Each row of a before or after table is a point. One or more steps were done to the points. Then noise was added and the rows were shuffled. The steps act on how far a point lies along the listed directions, d1 being the first. What was done? A step turns or swaps two directions, mirrors them in a line or flattens them onto one, adds a multiple of one to another, or multiplies one. Angles are multiples of 10 degrees, from the lower direction toward the higher: turns from -170 to 170, lines from 10 to 170 but not 90. Use the fewest steps. Two steps may share a direction if one is a turn and the other turns, adds or multiplies; they go together, in the order done. Otherwise the lowest direction goes first.

Directions:
(1): [-0.56 -0.03]
(2): [ 0.03 -0.56]
Before, 12 rows:
[[ 0.49 -0.30]
 [ 0.59 -0.14]
 [-0.07  0.72]
 [ 0.06  0.62]
 [ 0.11  0.22]
 [ 0.27 -0.38]
 [-0.16 -0.61]
 [ 0.31 -0.35]
 [-0.05 -0.26]
 [ 0.36 -0.49]
 [-0.02  0.63]
 [ 0.19  0.38]]
After, 12 rows:
[[ 0.02 -0.59]
 [-0.21  0.61]
 [ 0.43 -0.33]
 [ 0.40 -0.39]
 [ 0.50 -0.52]
 [ 0.68 -0.10]
 [ 0.02  0.22]
 [ 0.06  0.35]
 [ 0.00 -0.31]
 [ 0.62 -0.29]
 [-0.30  0.69]
 [-0.16  0.60]]
Steps: add -0.3 times d2 to d1

Directions:
(1): [-0.12  0.11  0.86 -0.31 -0.23  0.13]
(2): [-0.06  0.15 -0.39 -0.29 -0.76  0.32]
Before, 14 rows:
[[ 0.13  0.13 -0.22  0.19  0.10 -0.35]
 [-0.18  0.27  1.02 -0.08  0.27 -0.19]
 [ 0.18 -0.04  0.29  0.12  0.26 -0.01]
 [-0.18 -0.04  0.49 -0.09  0.11 -0.16]
 [ 0.46  0.04 -0.36  0.06  0.14 -0.04]
 [-0.12  0.17  1.05 -0.46 -0.53  0.05]
 [-0.43  0.61  0.67 -0.70 -1.42  0.65]
 [-0.09  0.15  0.86 -0.08  0.16 -0.05]
 [-0.10 -0.02 -0.56 -0.03 -0.03  0.14]
 [ 0.04  0.14 -0.62  0.16  0.30 -0.35]
 [-0.08  0.30 -0.02 -0.05 -0.63  0.38]
 [-0.12  0.08 -0.11 -0.41 -0.99  0.41]
 [ 0.13 -0.16 -0.10  0.39  0.29 -0.35]
 [-0.31  0.07 -0.57 -0.16 -0.62  0.33]]
After, 14 rows:
[[-0.15 -0.22 -0.43  0.46  0.63 -0.23]
 [ 0.11 -0.37  0.05  0.49  0.91 -0.41]
 [-0.06  0.28 -0.67 -0.12 -0.30 -0.10]
 [ 0.01  0.04 -0.18 -0.04 -0.59  0.04]
 [ 0.42  0.07 -0.41 -0.07 -0.12  0.11]
 [-0.01 -0.07  1.16  0.00  0.46 -0.40]
 [ 0.09  0.06  0.25 -0.11 -0.26  0.24]
 [-0.20  0.01  0.46 -0.19 -0.11 -0.06]
 [-0.08 -0.07 -0.50  0.08  0.14  0.06]
 [-0.13  0.20  0.83 -0.19 -0.08  0.07]
 [ 0.08  0.21 -0.24  0.01 -0.32 -0.20]
 [-0.24  0.36  1.02 -0.29 -0.14 -0.04]
 [ 0.06  0.06  0.09  0.55  0.61 -0.14]
 [-0.07 -0.04  0.92  0.67  1.50 -0.61]]
Steps: mirror d1 and d2 in the line at 160 degrees

Directions:
(1): [-0.17 -0.41  0.48  0.13 -0.30 -0.10 -0.67 -0.49 -0.21 -0.15  0.66 -0.37]
(2): [-0.63  0.07  0.53  0.16 -0.47 -0.26 -0.20  0.26  0.50  0.55 -0.34  0.31]
(3): [ 0.46  0.00  0.09 -0.10 -0.65  0.36  0.09 -0.68  0.49 -0.36 -0.50  0.04]
(4): [ 0.11 -0.46 -0.41  0.38  0.57  0.03 -0.71 -0.10  0.51 -0.06 -0.16  0.45]
Before, 8 rows:
[[-0.40  0.23  0.45 -0.27 -0.74 -0.30  0.20  0.10  0.21  0.35 -0.24 -0.03]
 [-0.48  0.41  0.33 -0.06 -0.54 -0.03  0.15  0.53  0.76  0.71 -0.75  0.23]
 [ 0.03 -0.06  0.02 -0.19 -0.06  0.01  0.00  0.23 -0.22 -0.07  0.07 -0.07]
 [ 0.45 -0.05 -0.18 -0.17  0.06  0.39 -0.06 -0.47  0.30 -0.48 -0.54 -0.19]
 [ 0.26 -0.25 -0.01  0.10  0.02  0.23 -0.30 -0.58 -0.05 -0.23 -0.09 -0.24]
 [ 0.46 -0.12 -1.10  0.34  1.26  0.11 -0.01 -0.01  0.43 -0.25 -0.35  0.47]
 [ 0.20 -0.31 -0.17  0.04  0.27 -0.02 -0.66 -0.45 -0.07 -0.37  0.33 -0.12]
 [ 0.34 -0.29 -0.01  0.09  0.03  0.55 -0.56 -0.81  0.32 -0.33 -0.08  0.05]]
After:
[[-0.10  0.38  0.53 -0.08 -1.00  0.21  0.23 -0.07  1.11  0.48 -1.07  0.25]
 [ 0.04 -0.26 -0.03  0.15  0.37  0.06 -0.38 -0.29 -0.34 -0.07  0.17 -0.33]
 [ 0.09 -0.28 -0.08  0.15  0.36  0.32 -0.59 -0.43 -0.04 -0.14  0.18 -0.01]
 [-0.38  0.23  0.43 -0.28 -0.80 -0.29  0.17  0.08  0.24  0.32 -0.15  0.00]
 [ 0.59 -0.09 -0.20 -0.23 -0.09  0.42 -0.04 -0.59  0.39 -0.48 -0.72 -0.19]
 [ 0.07 -0.12 -0.03 -0.15 -0.02 -0.03 -0.03  0.25 -0.24  0.00  0.06 -0.08]
 [-0.17 -0.31 -0.19  0.06  0.64 -0.33 -0.71  0.09 -0.52 -0.08  0.68 -0.19]
 [ 0.97 -0.10 -1.08  0.16  0.57  0.55  0.14 -0.74  0.95 -0.66 -0.84  0.55]]
Steps: add -1.5 times d1 to d3
